Each row is a point. Examples show where two turns around zero, p and q, send a point. Where does a point land after both, in the order given? Backwards means that the second turn is done in reverse. Each puzzle has new turns, and all numbers are rounded.
In the rows, 128 means zero.

Turn p:
[108 143 112] -> [145 152 129]
[142 152  68] -> [161 150  75]
[138 118 189] -> [109  85 169]
[110 121 152] -> [118 129 157]
[142 106 118] -> [108 125 109]
Turn q:
[113 188 106] -> [ 83 171 107]
[162 109 156] -> [136 103 168]
[111 127 136] -> [124 117 114]
[125  88 114] -> [170 121 122]
Where do these land?
q, then p: [168 121 133] -> [124  98 155]
q, then p: [ 94 113  75] -> [166 125  75]
p, then q: [129 115 141] -> [129 114 116]
p, then q: [121 163 164] -> [132  94 166]

Turn p:
[146 121 138] -> [139 144 118]
[138 100 168] -> [160 164 142]
[151 109 108] -> [151 117 102]
[ 64 140 104] -> [101  81 171]
[140 171 122] -> [ 89 134 107]
Turn q:
[123 112  98] -> [105 110 110]
[ 81 101 133] -> [ 96 165 103]
[120 100 167] -> [109 165 154]
[162 160 114] -> [161  93 136]
[154 168 128] -> [170 108 137]
Where do these land?
q, then p backwards: [ 85 169 138] -> [181 105 143]
p, then q: [152 157 132] -> [137 123  91]
q, then p backwards: [154  78  84] -> [ 92 173  86]
p, then q backwards: [130 150 141] -> [115 107 135]
p, then q backwards: [114 130 137] -> [137 119 139]
q, then p: [133  84 136] -> [114 130 171]

Turn p:
[ 76 165 137 143] -> [111 118  76  92]
[142 113  93 146] -> [ 98 119 155 142]
[179 101 149 139] -> [139 172 167 146]
[123  96 142 103] -> [162 120 150 116]
[ 88 174 108 122] -> [110  95  76 123]
[160 120 138 116] -> [146 145 143 150]
Turn q:
[ 94 132 137 111] -> [114 145 129 161]
[171 139 131 113] -> [111 127 140  86]
[154 102  93  76] -> [ 72  96 101 108]
[110 118 155 181] -> [182 122 151 150]
[111 149 125 158] -> [161 150 120 135]
Where do these land?
q, then p: [147 124 114 157] -> [143 124 149 155]
p, then q backwards: [160 157 158  53] -> [ 71 123 111 197]
q, then p: [141 128 106  90] -> [128  87 120 109]
q, then p: [111 144 110 155] -> [109 132 129 163]
p, then q: [109 115 141 151] -> [ 98 143 131 137]
q, then p: [101 100 139 162] -> [109 165 160 134]

Turn p:
[120 133 162 152 174 105] -> [ 91 153 165 104 152 131]
[114 147 144 126 115  77] -> [130 151 132 102 133  80]
[176 113 148 133 124 123] -> [156 111 144  94 138 149]
[119  89 163 112 140 146] -> [106  85 162 129 123 131]
[110 128 180 129  94 184] -> [140 112 181 155  70 132]
[109 154  62 182 123 128] -> [144 186  94 179 157 135]
[154 124 112  84 139 109] -> [122 104  90  93 130 128]
[136 146  75 102 126 163] -> [130 124  70 150 104 155]
[114 119 108 130 116 116] -> [133 127 114 144 141 110]
Turn q:
[ 94 153 107 125 112  99] -> [131 130 161 133  82 120]
[148 122 136 125 149 102] -> [123 123 117 101 134 102]
[109  96 147 117 119 150] -> [103 108 133 154 151 142]
[ 81 162 152 105 156 144] -> [ 82 175 162 135 128 133]
[186 111 114 194  92 118] -> [214  98 101 129 146 115]
[ 96 103 115 119 151 171] -> [ 90 140 104 172 130 144]
[181 148 124 111 116 112] -> [152 121 119  73 125 142]
Where do these land?
q, then p: [126 184 135 147 106 139] -> [143 143 145  93  89 154]
q, then p backwards: [ 87 158 130 127 106 107] -> [111 135 176 144 115 150]
p, then q: [167  73 124 154 132 123] -> [ 99 138  78 123 170 119]
q, then p: [106 171 120 114 102 111] -> [152 119 158 116  86 117]
p, then q: [155 100 123 138 192 120] -> [ 69 161 108 154 137 137]
p, then q: [157  93 114  93 164 104] -> [ 71 116  91 145 109 130]
q, then p backwards: [125 161 120 124 105 160] -> [151 146 131 159 133 158]
p, then q: [115 152 173 127  97 148] -> [154 102 171 110 150 140]
p, then q: [115  62 114 129 148 140] -> [107 126  98 172 153  90]

Turn p:
[ 95  86 152  93 120 146 146 128] -> [141 136 145 161 152 168 103  98]
[117  94  89 163  94 118 132 169] -> [ 85 109  81 159  95 146 116 125]
[168 116 105 130 107 124  97  97] -> [126 146 108 154 132 101 177 140]
[162 130  91 112 145 110  88 165] -> [162 131  74 116  90 116 150 125]
[167  91 163  83 162 135 149 135] -> [201 129 140 148 142 163 127 151]
[103 171 111 162 117 137 108 103] -> [ 81 131 130 101 138  84 129 117]
[112 166  98  93 142  84 156 114] -> [130 180 158 100  79 124 116 127]
[123 120 146 134 144 158  80  96] -> [134 134 113 118 189 111 146 115]
[ 87 127 171 125  78 153 150 117] -> [ 98 104 180 155 153 142 116  91]
[158 160 153 167 157  89 147 139] -> [125 102 142  79 109 138 141 183]
[116 146 129 143 142 153 153 145] -> [126 107 135 117 129 117  88 135]
Turn q:
[141 112 110 107 158 137  81 151] -> [146 129  83 125  78 138 129 127]
[117 104 115  94 153 155 142 147] -> [155  91 129 106 101 134 150 121]
[143 160 156 150  97 126 128  89] -> [108 176 144 125 166 110 124 144]
[101 119 138 155 160 165 129 108] -> [158 140 140  89 138 149 110 100]
[139 105 104 142 153 103 148 142] -> [133 109 143 160 110 163 122 124]
[136 108  96 111  43 110 117 109] -> [ 70 138 145 157 106  67 151 105]
[131 183  99 112 125 118 142 148] -> [155 115 110 169 156 107 150 142]
[140 161  93 106 156 115 139 148] -> [169 110 113 167 126 128 143 148]
[130 142 138 118 146  85 136 116] -> [134 121 139 148 131 125  99 165]
[ 89 103 186 191 116  90 120 108] -> [ 74 138 146 107 161 149  50 113]
[141 109 173 121 100 205 128 142] -> [104 140 118  53 136 136 181 119]
Where do these land?
p, then q: [ 80 162 131  82 164 105 142 130] -> [132 164 110 100 126  76 141 176]
q, then p: [158 109 124  86 181 129 146 111] -> [148  70 138 171 108 133 144 123]
q, then p: [122 122  84 149 115 180 103 112] -> [116 163 178 130 125  92 149 153]
q, then p: [103 105 142 150 131 125  70 111] -> [120 159 122 118 128  93 160  83]
q, then p: [107  79 153 184  67 100 151 111] -> [104 150 152  84 200 154 116  79]
p, then q: [161  91 127 139 155 141 124 160] -> [131 131 114 153  97 158 161 101]
q, then p: [130 155 110  86 115 108 125 145] -> [105 125 103 133  95 156 128 153]
p, then q: [154 183 121 151 115 125 144 137] -> [ 76  89 129 132 120 115 116 139]
q, then p backwards: [137 146 160 124 110 139 147 135] -> [134 128 147 157 139 123 115 101]

Turn p:
[141 100 144 101 140 103 113 135] -> [112  91 151 128 110 137 138 146]
[140 135 118 109 165 110 145  95] -> [111  94 113 165 127 125 128 102]
[118 107  99  91 122 123 171 150] -> [118 139 155 157 140 115 183 124]
[126 163 148 206 130 154 149 162] -> [186 164 122 120 147  82  76 140]
[134 128 138  90  96  97 126  98] -> [131  99 134 120 127 174 156 104]
[128 155 127 178 111 139 107 178] -> [156 153 122  79 145  91 108 153]
[131 116 107 224 113 151 142 156] -> [179 186 112 110  96  69 110 137]
[ 93 125 166 120 153 139 118  86] -> [103 129 143 147 121 165  79 109]
[156 121 126  85 117 151 113 118] -> [112 119 107 137 132 165 153 156]
[113 130 107  76 133 111  97 101] -> [ 73 106 122 118 133 157 149 107]
Turn q:
[100 105 137 116 125 152 104 123] -> [107 115 141 123 122 128 167 108]
[146  91 167 139 164 103 126 101] -> [ 71 151 105 106 155 120 124 148]
[146 120 145  90  63 132 145  97] -> [128 108 106 198 138 103 157 146]
[133 119  97 149 122 138 121 129] -> [151 138 122 122 135 154 140 119]
[133 144 150 182 164 165 140 155] -> [132 181 118  93 100 114 106  88]
[103  99 106 103  91 135 121 194] -> [133 129 184 165  90 170 153 128]
[207 134 113 122 110 104 156 104] -> [148 145  91 175 180 130  93 153]
[113 177 132 144 109  78 140 124] -> [150  98 102 119  95 122  95 168]
[108 170 130 104 108  99  96 153] -> [128  71 141 138  94 142 100 130]
[100 141 112 134 199 127 141 102] -> [136 128 148  56 154 101 118 132]
[119 110 120 125 155 175 117 127] -> [124 142 150 110 143 122 153  88]
Where do these land?
q, then p backwards: [103 151 114 109 148 135 137 146] -> [115 118 152 145 127  96 132 147]
q, then p backwards: [131 140 121 140 126 161 145 111] -> [132 143 108 152 114 122 151 132]
p, then q: [ 98 167  74 128  89 155  93 166] -> [152  88 189 110 146  87  85 144]
p, then q: [115 129 152  96 111 150 120 172] -> [106 146 163 122 103 104 100 105]
q, then p backwards: [130 109 154 146 126  86 143  70] -> [167 146  95 116 140 163  91 157]
q, then p: [180 155 153 102 121 102  79 137] -> [ 84 166 118  99  76 123  97 124]
p, then q: [146  75 113 131 132  99 170  82] -> [155 153  64 153 118 126 165 153]
q, then p: [126 154 125 179 130 132 147 161] -> [138 120  88  97 151 157 152 137]
q, then p backwards: [124  71 147 121 168 132 118 107] -> [ 91 138  92  87 122 136 104 155]
